Rows are points. Each copy is the shape, with its points in the same order, stretched, turned, moved and blurred by noise. Is it also mirrored, or only turned?

Shape (9 x 3)
[[ 34 -56 -25]
 [-19  28  57]
 [ 16  -1 -37]
 [ 30 -53 -55]
 [ 60  43 -42]
 [ 34  -6  -1]
 [ 14  48  42]
 [ 35  11  -3]
 [ 11  -7 -13]]
Copy 1 (9 x 3)
[[ 57 -29  38]
 [-46  13 -59]
 [ -2  13  65]
 [ 63 -11  69]
 [-90  -3 106]
 [-18 -17  23]
 [-92   0 -21]
 [-40  -9  36]
 [  2   3  26]]
Copy 1 is: only turned
Copy 2 (9 x 3)
[[ 17 -73 -15]
 [ 16  51   0]
 [-15 -40 -15]
 [ -5 -89  -9]
 [-19 -33 -62]
 [ 12 -26 -32]
 [ 15  43 -29]
 [  5 -15 -33]
 [ -4 -28  -9]]
Copy 2 is: only turned
Copy 3 (9 x 3)
[[-54 -61  16]
 [ 60  95 -29]
 [ -6 -39  21]
 [-55 -88  37]
 [ 36 -48 -10]
 [  3 -11 -10]
 [ 69  72 -42]
 [ 16  -3 -16]
 [ -3 -12   9]]
Copy 3 is: mirrored
Copy 4 (9 x 3)
[[ 14  37 -48]
 [-36 -37  36]
 [ 30  27   7]
 [ 43  42 -43]
 [ 10  71  48]
 [-11  32   1]
 [-43   2  53]
 [ -9  32  15]
 [ 12  13   3]]
Copy 4 is: mirrored

Shape (9 x 4)
[[  0  16  20 -15]
 [-22 -24   8  21]
 [  3  -9 -10 -32]
 [ 26  27  56 -75]
 [ -1  51  -9  11]
 [ -2 -27 -22   6]
 [-10  39  -8 -31]
 [  6 -59  21  12]
 [ 87  -9 -20   7]]
Copy 1 (9 x 4)
[[-18 -15 -45  -5]
 [-25  30  -9  -3]
 [-18 -29 -13 -31]
 [-52 -84 -99 -10]
 [ 45   3 -36  11]
 [ -3  -1  22 -14]
 [ 18 -25 -52 -21]
 [-66   2  11   6]
 [ 24 -55  41  52]]
Copy 1 is: mirrored
Copy 2 (9 x 4)
[[-11  11  28   6]
 [ 20  32  30 -16]
 [-35  28  25 -25]
 [-64  23  78  52]
 [ 14 -23 -30 -23]
 [-10  40  -5 -37]
 [-14 -25  15 -26]
 [-10  86  34   6]
 [-48  95 -95  -1]]
Copy 2 is: only turned
Copy 3 (9 x 4)
[[ -18  -28    2  -12]
 [  12    8   25  -34]
 [  33  -49   21  -10]
 [ -68 -121  -14  -19]
 [  -3   27   -2   25]
 [  61    2   29  -24]
 [  -6  -30   19   23]
 [  23  -20   13  -67]
 [  75  -21  -39  -15]]
Copy 3 is: only turned
Copy 4 (9 x 4)
[[-11 -19 -24  31]
 [ -6 -24  34 -15]
 [-33  15 -19  11]
 [-72 -14 -66 107]
 [ 56 -21 -44  -1]
 [ -3  16  21 -20]
 [  2  -9 -63  10]
 [-39   0  66  16]
 [ 35  61  19  54]]
Copy 4 is: only turned

Shape (11 x 6)
[[ 31  52  -6 -12  70  12]
 [-33   2  38 -10 -26  -7]
 [ 13  14 -11  39  -7 -18]
 [-12  -1  15  17  14   4]
 [-14 -15  44  33 -25  23]
 [  7  -3 -10  12 -20   8]
 [-27 -28  -9  28 -12  27]
 [ 20  10 -10  10  39 -28]
 [-23 -35  34   5 -18 -68]
 [ 40 -23 -15  -9  32 -22]
 [-44  42  22 -28   4 -26]]
Copy 1 (11 x 6)
[[  8  33 -90 -45  -3   5]
 [-10  18  30  42 -13 -10]
 [ -2  31  18 -32  47 -13]
 [-17  24  11 -17  -2 -10]
 [-69  36  25   7  10 -20]
 [-17  -3   2  -5  30  -9]
 [-30 -23  27 -19   1 -30]
 [ 21  28   4 -50  25  16]
 [ 16  33 121   7  14  29]
 [  4   5  10 -51  28  46]
 [ 48  16   1  38 -28 -19]]
Copy 1 is: only turned
Copy 2 (11 x 6)
[[-40  15 -57  -6  29   5]
 [ 27 -16   4  24  12  16]
 [-12  22  -5  31 -12  -6]
 [  0 -19 -28   3 -12   3]
 [ 18 -48 -13  11 -11 -15]
 [ -4   6   9   6  -8 -11]
 [ -1 -50  -5 -19 -39  -4]
 [ -8  39 -27  13  -4   6]
 [ 59  46   4  43 -12  28]
 [  7  56 -12  -8   5  -1]
 [  1   2 -10  38  22  44]]
Copy 2 is: mirrored

Shape (11 x 8)
[[-20  46 -16 -13 -40 -33  14  16]
 [  7  -5 -12  -6  26  12 -27 -16]
 [ 38  -1  45   6  -7  19  18 -43]
 [ 16  51  -7  16 -19 -24 -13 -21]
 [ 14  -9 -22  14   8  -2  18  -6]
 [ 29  79   5   0  -7 -16  18  17]
 [ 13  23  19  19  28 -10  21  18]
 [-32  -9   1  25  23 -13  19 -14]
 [ 40 -13  -6 -83  23 -21  17   2]
 [ 14  26  20  13  13  19  18  14]
 [ 34  -7 -19 -10 -12 -30 -94  18]]
Copy 1 (11 x 8)
[[ -16   10   -6   45  -52   -2  -13  -30]
 [  14    2  -28    6   19   25   -3   10]
 [  38    8   15   53   50  -14   43   -2]
 [ -40   31   -3   49   15   21  -12  -35]
 [  22   17   -5   30   -6   27   19   30]
 [  -8   50  -36   53  -20  -16    7  -19]
 [  11   35  -24   25    1   -8   32   34]
 [  -8   -8   -3   14  -17    2   49   38]
 [  51  -24  -49   72   -5  -13  -23   26]
 [  36   40  -21   15   -2  -15   33   10]
 [ -30   19    1    1   36   53 -121  -20]]
Copy 1 is: only turned
Copy 2 (11 x 8)
[[ 32 -15 -22  40 -13 -25  38  -4]
 [-18  17  12   8   9  -1 -22 -21]
 [-64  28  33 -23 -42  14  34  24]
 [ -4  32 -11  25   7 -36  36  12]
 [-21  14  -6 -11   2  18  17 -35]
 [ 16  54 -18  30 -48 -39  37  -9]
 [  0  35   9 -26 -44 -18  19 -27]
 [  1 -12  42 -20  -1  -4  27 -27]
 [-55 -21 -27  35 -45 -19 -25 -49]
 [  4  37  18 -13 -50   6  19 -10]
 [-27   9 -79  -9  46 -36 -45  20]]
Copy 2 is: mirrored

Shape (16 x 11)
[[-25   2  30   7 -28 -28  40 -20 -18  30  15]
 [-44  17 -26   8  54  -9 -27 -27  -3  46  -1]
 [ 17  22  36   3   0  19 -53  -9  48   9 -14]
 [  0 -13  19 -18  27 -39  12  30 -41  19  41]
 [  5 -32  18  -9  28   1 -42  -9  23 -42  68]
 [-41 -34 -26  -7 -12   0 -31  55 -12 -13  78]
 [ 12 -32   3  37   0  29  36  -2 -45  28  11]
 [ 23  37 -53  57 -30  24   9 -10  29 -28  40]
 [-20 -13  28  47 -33 -57 -35 -30  43 -20  73]
 [-29  42 -26  72 -25 -11  -3  33 -32 -11 -13]
 [ 17  17  14 -11  39  30 -54  27  -3   7   0]
 [ 23 -18  -2  -4  -1 -42 -23   6 -25   3  16]
 [-40  22 -20  57  25 -36   6  -5 -27  42  28]
 [-33   3 -49  21  -1 -31 -42 -21 -28  15  32]
 [ 16 -18 -48   1 -14   4   6  58 -14 -35 -22]
 [  3  19 -21  15  12 -10  13  35  27  45  -7]]
Copy 1 (16 x 11)
[[  26   43    2   57   78   10  -18    7   26  -12    9]
 [  22   -6   68   15   36  -32  -24  -34    8   -7   -3]
 [  10  -50   16   15  -43  -29   -5   16    9   48  -61]
 [   9    5    8   50   15  -11  -23   -7   -8   29   54]
 [  49    4   28   42  -89  -32   27   26   52   48   18]
 [  43   37   -5   39  -54 -102  -11   -6  -10    0   75]
 [ -12   38   20    3   36   -4  -45   17   -8   -4   19]
 [  62   -4  -52  -33  -29  -13  -13    7   38  -40   28]
 [  65   36  -16   66   -9  -50   32    2  110   39   25]
 [ -13    1  -42   -1   44  -17  -79  -63   -5  -40   11]
 [   0  -52   27   -2  -66  -30  -34   -3  -34   48  -28]
 [   8    8   -7   30    5   -7   10  -22    8   35   32]
 [  20   15   16   19   70  -33  -54  -46   28  -12   38]
 [  58   39   16   15   25  -44    0  -48   21  -11   36]
 [ -39  -15  -45   -6  -13  -13  -25  -31  -41  -33   44]
 [ -15  -47  -12    1   27  -46  -39  -12  -17   -7   28]]
Copy 1 is: only turned
Copy 2 (16 x 11)
[[-37  15  -7   8   8  37  -1  35  15 -30  59]
 [-53  13  11 -28  71 -11 -16  56  41 -32 -14]
 [ 26 -33  32 -64  17 -10  43 -15   2 -37  21]
 [-34  38  20  26  53  55 -39  -5  31 -15 -29]
 [ -2  37  83 -20  40 -26 -21 -40  26  34 -14]
 [-20 -11  71   6  27  40 -79  -1  77  42 -20]
 [ -3  40   5  34 -22  16 -20  55  22  -4   3]
 [ 23 -23   4   9  -5  21  42  19  -2  86  32]
 [  4  31  63 -66  29  44   9 -11  34  67  84]
 [-13 -10 -36 -20 -31  38   7  40  66  34  28]
 [ 15 -10  31 -21  36  -7   1 -14  36 -38 -45]
 [ 16  35   5 -14  46  44 -32 -13  14   5   5]
 [-46  35  -1 -11  44  54  -6  69  58  21  16]
 [ -6  29   5 -22  65  31 -49  41  64  24  25]
 [ -1 -28 -13   9 -26   5 -36 -17   0  23 -43]
 [-27 -45   2 -13  24  55  20  30 -11  -7 -23]]
Copy 2 is: mirrored
Copy 3 (16 x 11)
[[-28 -27  29  28  23   2  27  20   3 -10 -39]
 [  5  44  11  24  11  60  -9 -12  48  22 -19]
 [-33 -12  -8  25  51  13 -37 -52   2   0 -27]
 [ 10 -40  -9   0  19   3 -10  55  27 -29  28]
 [ -3 -61   2 -29  70  21 -26   3 -14   5  71]
 [  4 -25 -23 -68  46  19 -17  53  20  11  -3]
 [-16 -14  33 -26 -10  24 -11  22 -14 -51 -16]
 [ 27 -22  -9 -17  58  22  30 -53 -51   2 -51]
 [  2 -53  19   7 121  -7  20  20 -17   6  -8]
 [ 43  32  15 -37  24 -18   0  -9  12   3 -87]
 [  0 -14 -15 -28  20  23 -55 -29  26  -5  15]
 [ 25 -27   1  14  27  10 -34  29   7  -8  -9]
 [ 31  24  28   2  30  26  30  19  38 -12 -36]
 [ 36  20  12  -5  24  50  -5  20  30  27 -58]
 [ 26  27 -34 -30  -4  -3 -44   3 -21  16 -31]
 [ -5  29 -39  24  30  18   3 -27   6 -16 -30]]
Copy 3 is: mirrored
